Rows are points. Each copy is the shape, with its points in the same order, turned, moved and blurred by noise. Some copies are also mirrored. Which?

Shape, 9 rows:
[[-3.5 -6.9 -4.8]
 [ 4.7 -3.3 -2.9]
 [-3.9  0.9  5.3]
 [ 0.5  0.6 -0.8]
 [ 3.4 -2.7 -0.4]
 [-4.8 -4.7  4.3]
 [-3.5  3.3 -0.8]
 [ 0.2 -1.9 -1.8]
 [ 2.5  0.4 -5.0]]
Copy 1, 9 rows:
[[-8.6  0.6 -4.1]
 [-1.5 -5.2 -3.6]
 [-2.3  1.7  6.8]
 [-0.1 -0.7  0.1]
 [-1.8 -4.5 -0.7]
 [-7.4  0.1  5.4]
 [ 0.0  4.2  1.2]
 [-2.5 -1.1 -1.1]
 [ 0.6 -1.0 -4.7]]
Copy 1 is: only turned
Copy 2, 9 rows:
[[-6.1 -1.2  7.2]
 [ 2.7  0.6  7.7]
 [-1.1  0.6 -4.1]
 [ 2.0 -2.3  2.5]
 [ 2.2  1.0  5.4]
 [-5.0  3.3 -0.9]
 [-0.3 -5.1 -0.8]
 [ 0.1 -1.2  4.2]
 [ 3.0 -4.3  6.6]]
Copy 2 is: only turned

Shape, 9 rows:
[[-3.2  0.5  0.0]
 [ 6.4  1.9  1.4]
 [-3.2 -4.1 -0.4]
 [-3.3  2.1  1.7]
 [ 3.4  2.1  4.9]
 [ 6.2  5.8  2.6]
 [-2.9  1.7  1.6]
 [-6.9 -2.8  2.7]
 [-0.2 -7.0 -2.0]]
Copy 1:
[[ 4.1 -0.7  0.5]
 [-5.5 -0.4 -1.9]
 [ 4.2 -2.8  4.8]
 [ 4.1  0.9 -0.9]
 [-2.8  3.1 -0.6]
 [-4.7  1.4 -5.2]
 [ 3.9  1.1 -0.6]
 [ 7.5  0.9  4.9]
 [ 1.1 -5.4  5.6]]
Copy 1 is: mirrored
Copy 2:
[[-3.6 -0.3 -2.4]
 [ 3.5 -0.7  4.1]
 [-2.2  3.6 -4.4]
 [-2.8 -2.7 -2.4]
 [ 3.6 -3.4  0.7]
 [ 3.1 -4.5  5.4]
 [-2.6 -2.2 -2.2]
 [-3.4  0.0 -8.0]
 [-0.3  7.3 -3.2]]
Copy 2 is: only turned

Shape (8 x 4):
[[-1.6  2.5  2.4 -5.1]
 [-0.5  4.5  0.9  4.1]
 [-4.7  2.2 -1.3  5.3]
 [ 2.0 -5.2 -2.9 -5.1]
 [ 3.4 -0.1  0.6 -0.6]
 [ 5.5 -1.3 -2.6 -6.8]
 [ 0.2 -0.2 -0.8  0.8]
 [ 0.7 -1.6 -8.0  1.1]]
Copy 1, 8 rows:
[[-3.2  2.9 -3.8 -0.7]
 [ 2.0  2.0  1.5 -6.6]
 [-1.2  1.0  6.1 -5.9]
 [ 0.4  1.0  0.6  7.4]
 [ 3.4  0.9 -0.9  0.4]
 [ 2.8  4.3 -3.1  6.5]
 [ 1.2  0.9  1.8 -0.5]
 [ 2.6  4.4  7.1  3.2]]
Copy 1 is: only turned
Copy 2, 8 rows:
[[-4.3 -3.7  2.5 -0.4]
 [ 3.1 -2.9  3.2  5.9]
 [ 4.2 -5.6 -1.7  5.7]
 [-3.6  3.9 -2.5 -3.6]
 [ 0.0  2.1  2.9  0.5]
 [-6.1  5.7  0.8 -1.1]
 [ 0.6 -0.1  0.3  1.8]
 [-0.5  3.9 -5.6  4.8]]
Copy 2 is: only turned
Copy 3 (8 x 4):
[[ 0.7 -0.8 -0.3  3.5]
 [-2.2  4.7  2.6 -0.8]
 [-6.8  3.1  3.0 -3.1]
 [ 2.1 -2.6 -6.4 -4.6]
 [ 3.8  3.0 -0.7 -2.5]
 [ 4.2  1.7 -8.0 -1.9]
 [-0.3  2.1 -0.6 -3.5]
 [-3.9  2.8 -6.4 -6.6]]
Copy 3 is: mirrored
Copy 4:
[[ 1.7  8.6 -0.7  1.1]
 [ 4.6  0.1  2.7 -2.3]
 [ 2.8 -2.6 -3.0 -3.9]
 [-6.6  4.6  0.4  5.3]
 [ 1.0  2.9  3.6  3.0]
 [-5.1  7.4  4.4  4.0]
 [-0.7  1.4  0.8  1.4]
 [-6.7 -1.1  2.9 -0.9]]
Copy 4 is: only turned

Shape:
[[ 1.1  2.9 -2.9  6.5 -2.9 -0.4]
 [-3.9 -6.6 -3.3 -6.2 -0.3  1.2]
 [-0.4 -0.1  5.0 -2.9  0.7 -3.2]
 [-1.6 -4.9  0.2  4.4 -1.3  1.1]
 [ 3.2  1.3  6.3  5.2  2.8 -0.1]
 [ 0.9  8.1  0.1  0.0 -4.0  3.7]
 [ 0.0  2.9  3.7  6.8  4.6  3.5]
 [-3.2  1.7  1.9 -2.8  0.9 -2.3]
 [-0.1  3.3  4.2 -1.5  0.7  2.0]
 [ 5.6  2.7 -1.3  0.3  1.0 -6.1]]
Copy 1:
[[ -4.4   1.9  -4.5  -4.7   0.2  -2.8]
 [  0.2   0.8  -2.7   7.2 -10.1   2.1]
 [  4.1   1.5   1.0   3.5  -2.5  -5.2]
 [ -1.0  -2.9  -6.2   1.5  -1.4  -0.1]
 [  0.4  -2.9   1.0   0.5   4.7  -4.6]
 [ -1.1   8.0   1.0  -3.4   1.3   0.8]
 [ -4.2  -1.0  -0.5   2.4   7.0  -1.8]
 [  1.1   4.6  -0.6   4.6  -2.4  -4.3]
 [  1.3   3.2   2.3   2.5   1.1  -0.9]
 [ -2.4   0.3   2.6  -2.9  -4.3  -8.1]]
Copy 1 is: only turned
Copy 2:
[[-0.7  6.5 -2.2 -3.9  2.2  1.0]
 [-1.8 -4.7  1.5  4.7 -6.4  6.8]
 [ 0.4 -1.3  5.0  2.7  1.1 -2.6]
 [-2.5  2.1  3.9 -2.4 -1.0  5.8]
 [-3.7  6.5  6.4  0.5  5.2 -1.2]
 [ 3.5  4.8 -4.2  3.3  5.1  1.6]
 [-6.9  5.8  3.0  0.3  7.4  2.1]
 [-0.9 -3.1  1.7  3.0  2.1  0.1]
 [-0.3  2.7  2.6  5.2  4.4  0.9]
 [-2.0  4.3  0.3  0.2 -3.0 -6.0]]
Copy 2 is: only turned
Copy 3:
[[-0.8  6.3 -0.6 -4.0 -5.0  0.1]
 [-8.6  0.0 -5.5  4.8  4.1  5.6]
 [-1.7 -3.5 -4.1 -1.1  5.8 -1.5]
 [-7.3  2.5 -0.4 -4.4  2.1  3.4]
 [ 1.6 -0.3  2.6 -6.8  4.5 -0.8]
 [ 1.1  0.4  3.1  3.7 -4.7 -2.3]
 [ 3.5 -0.8  4.2 -6.2  1.1  4.0]
 [-1.9 -3.5 -5.2  0.4  1.0 -0.3]
 [ 0.1 -2.9  0.5  0.8  1.6 -0.7]
 [ 2.8  5.4 -5.9 -2.0  2.7 -2.8]]
Copy 3 is: only turned

Shape (13 x 8):
[[-1.2  0.4  0.0 -1.2  3.1 -0.3 -3.8  2.1]
 [ 0.1 -0.7  2.2 -8.5  4.6  0.6 -0.5 -3.2]
 [ 8.2  6.8 -4.9 -1.5  3.6 -0.7 -1.0 -2.2]
 [-1.6  9.5  0.0  0.8 -5.1 -1.5 -1.7  3.2]
 [-4.1 -3.0 -0.4 -5.9 -2.5 -0.6  4.3 -0.7]
 [ 5.8  3.7  0.7  0.3  1.9  2.1 -0.4  1.6]
 [-0.9 -4.6 -2.6 -1.8 -0.1 -0.7 -5.0  0.8]
 [-4.1 -3.9  2.1 -4.2  2.8 -2.1 -2.5 -4.2]
 [ 5.6  3.7 -6.5  3.8  2.0  4.6  0.9  0.7]
 [ 4.7 -1.6  2.7  5.3 -0.7 -5.7  1.9 -3.9]
 [ 1.2 -2.9 -2.4 -1.5 -0.3  1.6  1.2  5.4]
 [-1.7  4.7  5.7 -1.2 -3.1  3.1 -0.9 -1.1]
 [-0.5 -2.5 -0.6  0.1  5.0 -6.7  3.7 -4.3]]
Copy 1:
[[-2.2  4.2 -0.8 -4.5 -0.5  0.1  2.4  0.3]
 [-8.9  3.9  1.4  0.3 -1.8  3.3  1.2  0.7]
 [ 3.0  7.9  5.6 -1.1 -2.6  6.4  6.3  5.4]
 [ 6.0  9.0  3.4 -5.3  3.8  1.0 -1.5 -4.1]
 [-3.6 -0.2  2.9  2.8 -0.2 -1.0 -2.2 -4.9]
 [ 3.3  7.4 -1.4 -1.8 -2.1  4.3  2.2  2.3]
 [-2.6  3.4  0.2 -1.1 -1.7 -4.8  3.4 -0.3]
 [-7.5  1.2  0.9 -1.3  0.8 -2.9 -1.2  0.9]
 [ 6.8  4.9 -0.1  1.0  1.6  3.2  7.8  4.0]
 [ 3.9  2.1  1.9 -0.4 -5.1 -1.6 -5.4  7.1]
 [ 1.9  2.3 -2.2  0.8 -3.4 -0.9  4.4 -4.0]
 [ 0.0  8.6 -2.8 -0.8  4.1  1.8 -5.5 -1.3]
 [-1.1 -4.1  4.3 -2.6 -3.3  0.1 -1.8  4.6]]
Copy 1 is: mirrored
Copy 2:
[[-2.0  3.6 -3.1  0.3 -0.9  0.3 -0.5  2.5]
 [-1.9 -0.5 -5.9  5.1  3.4  1.8  5.4  1.3]
 [ 2.4  1.7 -3.1  0.9 -4.3 -6.9  6.9  7.4]
 [-1.2  4.2  3.1  1.3  1.7 -9.8 -3.5  2.4]
 [-2.1 -2.7 -1.6 -1.5  6.7 -0.4  2.8 -3.2]
 [ 4.7  3.7 -2.0  2.3 -2.8 -3.9  2.3  2.2]
 [-3.6 -2.0 -4.3 -2.3 -1.9  1.2 -1.8  0.7]
 [-5.0 -2.0 -2.3  2.1  3.2  5.0  1.1  2.6]
 [ 2.7  3.1  0.1 -3.0 -7.9 -4.6  4.9  0.7]
 [ 6.5 -2.3  4.6 -1.1  0.9  2.3 -0.1  7.0]
 [ 2.1  1.4 -4.2 -4.1 -0.6 -1.5 -0.3 -2.6]
 [ 0.1  2.5  2.8  6.8  2.1 -3.4 -1.4 -1.4]
 [ 0.2 -0.4  0.6 -3.5  4.2  4.4  5.3  7.0]]
Copy 2 is: only turned
Copy 3 (13 x 8):
[[ -4.8   0.1  -0.9   1.5   2.2   2.3  -1.5   1.7]
 [ -0.6  -5.0   3.8   4.4  -1.0   5.4  -1.6  -1.2]
 [  5.5  -1.5  -5.3   5.2   6.9   4.4   1.5   1.3]
 [ -0.3   3.0  -2.7   6.7   2.3  -6.6   0.3   6.8]
 [ -1.7  -4.7   3.7  -0.4  -3.1  -3.0   2.3  -1.1]
 [  1.8  -2.0  -5.6   2.8   3.8   0.7  -4.1   1.5]
 [ -4.0   0.0   0.8  -4.1   1.1   3.2   0.7   3.3]
 [ -3.2   0.9   5.8   0.0  -1.9   4.0  -0.9  -1.7]
 [  1.4  -0.7 -11.4   0.7   3.5   1.5   1.4   0.4]
 [  4.9   3.8   0.4  -3.2   5.5  -2.5  -3.8  -4.5]
 [ -4.0  -5.2  -3.4  -2.4   2.5  -1.5  -0.3   1.9]
 [  0.5   0.7  -0.8   5.1  -3.7  -3.2  -5.0   2.9]
 [ -0.1   1.1   3.3  -0.5   4.7   1.0   1.5  -7.8]]
Copy 3 is: only turned
Copy 4:
[[  2.7   5.2   0.3  -1.3  -1.3   0.5  -0.6   1.9]
 [  0.8   0.3  -3.3  -0.4  -2.9   2.7  -1.1  10.1]
 [ -5.6   8.1  -7.6  -4.4  -0.5   3.6  -5.2   2.7]
 [ -1.0   3.9  -2.1 -11.8  -1.5   0.6   3.1  -3.8]
 [  2.0  -3.9  -4.2  -1.9  -0.6  -5.5   3.3   5.3]
 [ -3.7   3.0  -3.9  -1.2  -1.9   4.7  -3.6  -0.6]
 [ -0.3   5.1   1.4   2.1  -1.8  -3.7   2.0   3.6]
 [  2.0   0.9   2.7  -0.4   0.3  -0.6   1.9   9.5]
 [ -4.2   5.4  -4.9  -1.8   0.7  -2.5  -8.0  -2.7]
 [ -8.5   1.5  -1.7   0.2   7.3   1.6   2.8   1.7]
 [  1.3   1.1  -4.2   2.1  -2.1  -3.9   0.3  -1.6]
 [ -2.3  -3.4   1.7  -7.1  -2.8   3.1   0.3   0.3]
 [ -1.0   1.6  -2.8   0.4   8.9   0.1   0.3   7.4]]
Copy 4 is: mirrored
